Rows are points. To make a cloud, some directions were put in groups of two or more. Within a group, all points are equally far from the middle, so they leave a hole (a ring in 2 directions, a hollow ball in 3). The other directions are filled evenly. Then the cloud was stretched, turned, moved and blurred a little. Count the holes, and give their numbers of directions, smallest first.
In the rows, zero is written as 128.

Cloud (14 x 2)
[[107 111]
 [167 140]
 [ 99 166]
 [102  86]
 [149  84]
 [123 135]
 [ 91 101]
 [145  94]
 [161 143]
 [115 106]
 [137 127]
 [166 156]
 [149 110]
 [118  94]]
Holes: 0

Cloud (20 x 3)
[[122 132 142]
 [153 149 139]
 [119 140 138]
 [106 110 134]
 [143 130  71]
 [114 119  74]
 [124 113 148]
 [107 144  84]
 [110 141  79]
 [104 134 117]
 [162 130 124]
 [158  90 116]
 [161 122 125]
 [130  76  78]
 [148  76  91]
 [164 135 118]
 [116 151 131]
 [ 98  90 127]
 [131 116  70]
 [140  84 152]]
Holes: 1 (2)

Cloud (54 x 6)
[[132 171 121 135 119 135]
 [136 151  82  81 130 156]
 [184 111 115 151 126 100]
 [193  95  85 136 120 138]
 [180 117 120 109  99 178]
 [175 100 130 140  80 140]
 [146 178  88 126 161 133]
 [141 168 112 122 134 110]
 [102 130 134 140 113  78]
 [ 97 149 126 139 146 127]
 [123 134  84 119 122 166]
 [134  87 101 103 110 158]
 [142 111 112 108 139 192]
 [175 127 106 109 123 174]
 [130 153 101 118  96 148]
 [174 121 101 105 141 155]
 [122 152 171 100 120 128]
 [152 139 170 112 116 149]
 [106 139 130 125 121 115]
 [106 165 159  89 153 135]
 [167 149 124  94 112 159]
 [130  68 142 150 124 117]
 [138 157 122 121 135 100]
 [181 119  88 116 123 127]
 [114 100 156 137 111 125]
 [135 115  85 159 109  91]
 [158 123 136 113 101 100]
 [144  94 103  90 132 101]
 [111  74 115 133 124 110]
 [ 99 128 153 149 145  98]
 [178 102  66 105  94 154]
 [143  99 140 141 139 146]
 [171 109 117  88 116 121]
 [ 82 139 152 136 156  95]
 [161  86  63 115  88 148]
 [134 116 141 182 124 143]
 [169 149 124 102  82 132]
 [125 119 109 156 122  91]
 [134 177 142 127 105 150]
 [146  91 152 121  90 112]
 [124 117  59 112 111 130]
 [158  96  78 150 123 105]
 [ 82 154 163 124 138 130]
 [147  86 101 104 130 109]
 [165 110 136 128 135 142]
 [108 126 113 144 104  78]
 [102 130 122 140 180 117]
 [124 133 123 122 156 148]
 [ 94  73 140 148 108  83]
 [137 118  98 101 116  99]
 [126  82  94 120 154 119]
 [ 95 115 137 130 137 148]
 [121 103  88 131 143  68]
 [ 87 123 105 112 162 119]]
Holes: 0

Cloud (80 x 8)
[[113 126 147 105 146  60 113 148]
 [106 143  80 122 142 131 123 170]
 [147 144 153 141  83 145 139  77]
 [102 111 182 114 136  97 130 106]
 [147 103 162 102 116 154 157 140]
 [109  77 165 119 118  99 119 124]
 [135 131 131 135 120  63 117 147]
 [113 127 158 122 133 163  73 164]
 [142  85 177 149 130  80 149 117]
 [ 80 137 137 142 122 106 130  97]
 [187 134 140 138 104 163  98  95]
 [122 124 127 145 128 174 116  92]
 [160  95 154 168 123 116  73 126]
 [103 140 176 145 162 144 120 123]
 [137 121 104 118 126 105 126  95]
 [107 116 138 146 129 161 187 143]
 [145  91 137 169 126 100  84 156]
 [103  91 155 133 111 110 132 100]
 [146 132  90  98 126 122 135 140]
 [113 110 165  96 124 156  95 131]
 [154 124 107 143 149 102  85 173]
 [121 113 149 136 174 104  76 169]
 [ 93 118 120 108 179 116 131 160]
 [ 89 175 133 120 134 124 132  82]
 [103 162 109 108 104 154  97 159]
 [142 159 129 127 132  94 156 139]
 [142 112 121 175 143 130 121 107]
 [ 89 166 161 113 127 114 125 100]
 [109  88 148 110 143 140 112 120]
 [136 125 126 103  98 165  85 109]
 [148 155 170 143 140 134 125 158]
 [103 115 119 133 154 140 182 141]
 [ 98 147 125  95 161 138  83 130]
 [150 166 130 107 148 115  96  89]
 [ 95 118 103 146 114 114 129 163]
 [149 141 125  90 108 159  81 120]
 [131 108 106 112 105 176 156 136]
 [122 136 187 113 107 128 128 122]
 [168  99 169 145 125 169 108 173]
 [163 107 192 143 104 134 101 110]
 [106  78 129  93 147 122 119 178]
 [115 145 109 118 125  69 115 120]
 [115 165 141 161 129 164 157 127]
 [133  90 142 108 146 109 149 112]
 [181 106 163 121 127 157 137 147]
 [142 176 127 144 136 155  75 141]
 [137 178 135 126 131 113 127  65]
 [ 99 103 171 165 152 100 120 143]
 [151  99 143 175 128 139  94 111]
 [118 170 157  95 126 128 123 127]
 [105 146 166 103 131 156 152 112]
 [148 109 159 118 107 103 116 178]
 [132 146 139 109 102 111  64 116]
 [134  84 124 116 123 116 140 111]
 [161 113 172 132 168 114  92 124]
 [146 134 130 109 164  82 129 146]
 [137 138 124 147 174 123 154 157]
 [177 118 123 167 107 176 131 140]
 [102 119 130 146 142 102 113 193]
 [114 128 176 121  91 140 146 121]
 [157 172 169 152 146 145 146  95]
 [175 109 109 146 123 155 101 176]
 [114 155 163 132 163 156 102 141]
 [159 115 104 170 121 146 137 148]
 [102 126 116  97 164 106 152 127]
 [157 124 139 175 118 102  90 104]
 [100 120 163 109 146  65 129 131]
 [ 94 168 131 141 112 158 146 127]
 [139 146 131 121 147 183  81 159]
 [138 124 133  93  92 162  81 140]
 [145 113 150 116  74 140 109 147]
 [162 189 136 146 123 137 122 104]
 [151 118 173 140 107 110 132 164]
 [ 83  93 151 107 153 100 106 167]
 [144 102 157 160 115  70 111 130]
 [ 92 134 131 100 120 134 118 189]
 [171  80 136 152 112 102 106 151]
 [166  92 118 140 143 160 115 180]
 [148 164 138 157 135  98  73 110]
 [138 107 132 161 171 129 161 132]]
Holes: 3 (2, 2, 4)

Cloud (102 x 9)
[[114 106 149 112 111 155 158 133 173]
 [122 138  62 128 126 136 129 121 128]
 [ 54 131 166 126 116 155 131 153 153]
 [102 170 154 129 113 109 142 156 126]
 [122  78 147 123 136 113 114 134 125]
 [ 89 138 118 180 143 127 115 150 103]
 [104 104 102 156 153 180 157 142 127]
 [ 93 143 153 155 167 195 141 137 124]
 [113 141 140 165 133 168 133 139 162]
 [101 169 102 179 119 127 118 139 107]
 [109 128 128 116 118  93  85 103 125]
 [ 79 148 129 106 121 126 107 156 151]
 [ 90 133  95 138 174 151 116 163 136]
 [ 70 189 109 157 141 155 123 132 118]
 [ 63 103 113 101 136 114 136 137  97]
 [ 90 116 164 121 153 178 161 138 132]
 [131 102 105 109  87 139 100 116 144]
 [151 139  88 131 117 151 110 120 145]
 [ 57  95 156  96 130 150 158 132 149]
 [ 78 168 149 103 143 125 130 118 102]
 [126 157 148 100 125 105 163 116 111]
 [ 93 108  92  91 110 145 143 127 140]
 [150 117 122 122  92 141 145 144  94]
 [ 51 129 143 109 154 130 124 177 128]
 [142  71 142 100  94 126 129 131 140]
 [ 69 134  98 112 161 114 122 108 122]
 [ 81 158 149  98 123 122 103 139  96]
 [ 87 133 136 128 165 204 158 138 129]
 [ 78 128 150 130 107 110 104 165 154]
 [129 110 130 104 118 167 140 110 149]
 [129 127 157  61 113 127 106 108 138]
 [ 97 118  99 179 166 182 165 162 129]
 [100 112 125  97 174 113 141 137 146]
 [ 57 119 177 109 121  98 102 129 107]
 [ 85 111 174 109 149 162 146 153 103]
 [ 84 116 144 119 160 165 125 116 171]
 [ 92 123 109 164 174 132 126 172  93]
 [ 97 106  85 101 146 150 155 149 110]
 [122 123 108  86  91 109  97 122 168]
 [132 131 166 135 119 126 147 131 107]
 [121 104  86 118 117 127 154 144 144]
 [134 160 118 124 163 172 140 128 113]
 [113 119 113  82 138 110 121 103 109]
 [ 86 145 190 107  94 130 132 138 141]
 [ 92 139 153 135  82 112 115 131 143]
 [ 52 136 178 126 131 144  98 133 147]
 [ 72 118 154  89 135 151 147 178 133]
 [131 140 126 145 127 118 148 183 122]
 [135 100 129 107 145 145 131 153 136]
 [127 146 109  97 113 150 179 132 120]
 [ 92 123 114 135 189 186 171 160 115]
 [120 144 113  91 112 143 135 120 162]
 [ 88 117 131 145 121 162 151 125 123]
 [ 77 144 102 144 127 108 121 156 103]
 [ 55 124 113 112 102 154 133 136 141]
 [100 120 155 114 163 171 150 146  98]
 [ 65 119  87 141 116 140 118 158 123]
 [ 66 155 139  79 105 147 141 162 115]
 [105 119 141 161 126 102 130 162 139]
 [ 89 147 115 136 111 114 113 120 152]
 [104 135  88 104 137 166 148 110 105]
 [154 130 127 118 134 154 138 157 115]
 [130 122 123 125  90 162 113 131 171]
 [ 94 116 101 159 157 147 171 124 115]
 [ 81 160 134  94 131 156 131 146 139]
 [ 70 137 137  86 127 102  93 114 139]
 [ 94 115 115 149 157 118  92 106 133]
 [ 82 115 147 132 157 180 171 133 124]
 [ 77 115  86  96 147 156 154 151 118]
 [120 134  98  81  89 117 126 130  91]
 [ 99 108  91 123 145 114 149 153 126]
 [139 167 146 176 104 146 144 156 119]
 [ 70 131 129 143 102 172 128 183 146]
 [ 83 176 149 136 171 140 118 123 134]
 [119 168 169 150 113 105 154 144 140]
 [ 98 106 125 128 139 159 159 141 166]
 [109  77 155  93 144 133 154 136 134]
 [106 145 114 137 156  96  99 103 107]
 [105 168 124 137  85 136 122 121 144]
 [ 64 138 190 100 123 102 117 142 121]
 [ 53 120 101 152 146 153 159 168 101]
 [147 158 133 134 122 174 155 118 109]
 [ 78 154  85 166 138 140 160 133 105]
 [100 173 141 105 129 130 116 136 102]
 [ 56 118 119 169 135 173 134 166 116]
 [112 169 104 110 115 127 135 160 139]
 [ 85 151 134 135 119 155 141 107 142]
 [ 98 156 134 101 114 119  93 110 122]
 [101 173 129 159 100 128 153 166 120]
 [ 58 131  91 148 166 125 145 158 120]
 [134  99 108 108 125  97 103 145 137]
 [139 127 115  74 103 129 140 158 103]
 [104 132 122 129  98 123 165 128 124]
 [109 142  65 153 102 146 137 144 141]
 [ 70 141 163 112 103 156 111 148 159]
 [ 91 147  94 107 162 127 142 130  81]
 [ 58 129 183 103 108 138 144 143 132]
 [ 57 153 142 151 122 159 135 145 133]
 [153 106 108 133 113  86 151 124 126]
 [128 152 181 107 125 117 126 101 120]
 [123 140  99 153 130 127  92 151 123]
 [115 150  96 151 135 161 128 109 151]]
Holes: 1 (6)
